Every row gives one point. To make a cloud, some directions were put in groups of two or more. Within a group, all points are equally far from the middle, so they leave a hole (a ring in 2 directions, a hollow ball in 3). The other directions are filled evenly. Then the cloud was stretched, turned, moved and blurred a little. How many holes are there, and how many directions does each take, smallest first?

Cloud (21 x 3):
[[ 0.2 -4.7 -2.5]
 [-3.7  1.2  2.4]
 [-0.1 -1.2  4.8]
 [-2.0  4.1  5.8]
 [-2.5 -2.8 -3.6]
 [-0.3 -1.6 -1.8]
 [-3.2  1.6  3.5]
 [ 2.4 -1.2 -5.6]
 [-2.4 -1.5 -1.1]
 [-3.6 -0.7 -4.1]
 [ 0.4 -0.3  5.1]
 [ 1.8 -1.2 -0.5]
 [-2.3  2.9  1.0]
 [-2.4  3.3  4.6]
 [-1.6 -5.0 -2.9]
 [ 2.3  1.3  0.5]
 [-1.0 -5.0 -2.1]
 [ 0.9 -1.8 -0.8]
 [ 1.6  0.8 -0.3]
 [-3.7  0.7  4.0]
 [ 2.3 -0.4 -4.0]]
Holes: 0

Cloud:
[[ 0.5 -4.9  1.2 -3.9]
 [-2.8 -3.9  1.9 -3.1]
 [ 0.1 -1.6  2.7  3.1]
 [-1.3  3.1  1.9  1.6]
 [-1.3  1.2 -3.7  1.8]
 [-4.7  1.8  1.9 -1.0]
 [ 1.0 -4.5  1.7  2.3]
 [ 4.8 -5.1 -2.6 -0.3]
 [-3.2  0.6  0.9 -4.0]
 [ 3.1 -1.7 -4.2 -2.9]
 [-3.3 -3.1  2.7 -2.3]
 [-0.5  0.4 -4.2  1.8]
 [-0.9 -0.6 -1.9  4.1]
 [-1.2  1.1 -2.6  3.2]
 [-5.3 -1.5 -1.9  0.0]
 [ 3.8 -2.4  2.8 -1.7]
 [ 0.3 -5.4 -2.7 -3.4]
 [-2.8 -4.3 -2.1 -3.0]
 [-3.0 -0.7 -2.3 -4.1]
 [ 2.7  2.1 -1.7  1.2]
 [ 1.5 -1.8  1.5  3.8]
 [-3.0  0.8 -1.0  3.4]
 [-5.2  1.2 -1.2  0.8]
 [-1.3 -4.1 -2.9 -3.8]
 [-3.6  0.6  1.6  3.0]
 [ 0.4 -1.4 -4.4 -3.4]
 [ 2.3 -5.2  1.3  1.5]]
Holes: 1 (4)

Cloud:
[[ 0.9 -3.3  0.4  2.9  2.6  0.8]
 [-0.1 -1.9  3.1 -5.9  2.2  0.2]
 [-4.4  1.7  0.1 -0.4 -3.2 -1.3]
 [-2.0  3.5  3.9 -1.5 -0.1  2.6]
 [-3.4  3.6  0.8 -0.9 -2.2  2.3]
 [-1.3 -3.6 -0.7  1.8  3.2 -2.2]
 [ 5.5 -0.2  1.4 -1.3  1.9  2.5]
 [ 1.1 -5.2 -0.7 -2.9 -4.1  2.2]
 [-1.7  4.5  2.8 -0.8 -2.0  1.8]
 [-2.8 -2.7  3.7 -2.7 -0.6 -1.9]
 [ 1.6  0.9 -5.7 -0.4 -1.4  0.2]
 [ 3.5  2.2  0.9 -5.3  0.2  1.6]
 [ 2.7 -2.9 -3.5  2.1 -1.1 -1.7]
 [ 1.9 -0.8  2.7  0.1 -4.9 -1.3]
 [ 2.1  0.4 -0.4 -4.7 -3.3 -2.7]
 [-4.2  1.5 -1.2 -4.5 -1.1 -2.7]
 [ 0.2 -0.5 -6.3 -3.8 -1.2 -1.6]
 [-2.1  2.9 -0.8 -0.3 -3.3  3.1]
 [-1.2 -0.1 -2.0 -5.9 -2.4 -3.0]
 [ 3.3  2.6 -2.1 -4.4  4.9 -1.7]
 [ 1.3 -2.0  3.9  1.8  2.6 -0.4]
 [ 3.7 -2.3 -2.9 -0.4  2.1  3.4]
 [ 2.5  0.2 -6.3 -2.0  0.8 -1.9]
 [ 0.6 -0.5  5.0  0.3  2.9  0.9]
 [ 0.7 -4.2 -0.5 -5.1 -3.5 -1.6]
 [-4.8  2.2  0.0 -1.9 -2.1 -1.8]
 [ 1.4  0.7  1.9 -4.8  5.6 -0.3]
 [ 3.1 -4.3 -3.0 -2.6  3.1 -4.2]
 [ 0.8 -4.8 -2.8 -2.1 -4.6  0.0]
 [-3.9 -0.1 -4.5 -2.4  1.4 -3.4]
 [-1.6 -0.9  0.3  0.6 -5.8 -0.4]
 [-2.3 -4.3  1.0 -5.6 -0.2 -0.4]
 [-0.3  2.6 -3.2  2.6  0.9 -0.4]
 [-0.3  2.9  0.2 -1.1  3.9 -4.9]
 [-3.6 -4.4 -1.4  0.5  1.1 -0.9]
 [ 0.7 -4.9 -1.9  1.5 -1.3  2.5]
 [ 2.4  2.7  0.1 -2.9 -4.1 -0.2]
 [-0.8  0.9  2.4 -1.8  1.6 -5.3]
 [ 2.6  4.1  1.7 -1.4 -2.6  1.3]
 [-4.5 -4.0  0.3 -1.6  0.4  1.3]
 [-1.3  4.3  2.9 -0.1 -2.1 -1.1]
 [-0.3 -4.5  0.3 -0.1 -4.2  3.2]
 [-0.8  2.1 -4.5 -2.8  5.2 -3.0]
 [-5.1  2.7 -1.6 -2.9  0.4  0.4]
 [ 1.1 -1.8  1.6 -6.7  0.7  1.7]
 [ 3.4  1.7 -0.3 -5.0  5.1 -0.3]]
Holes: 3 (2, 2, 2)
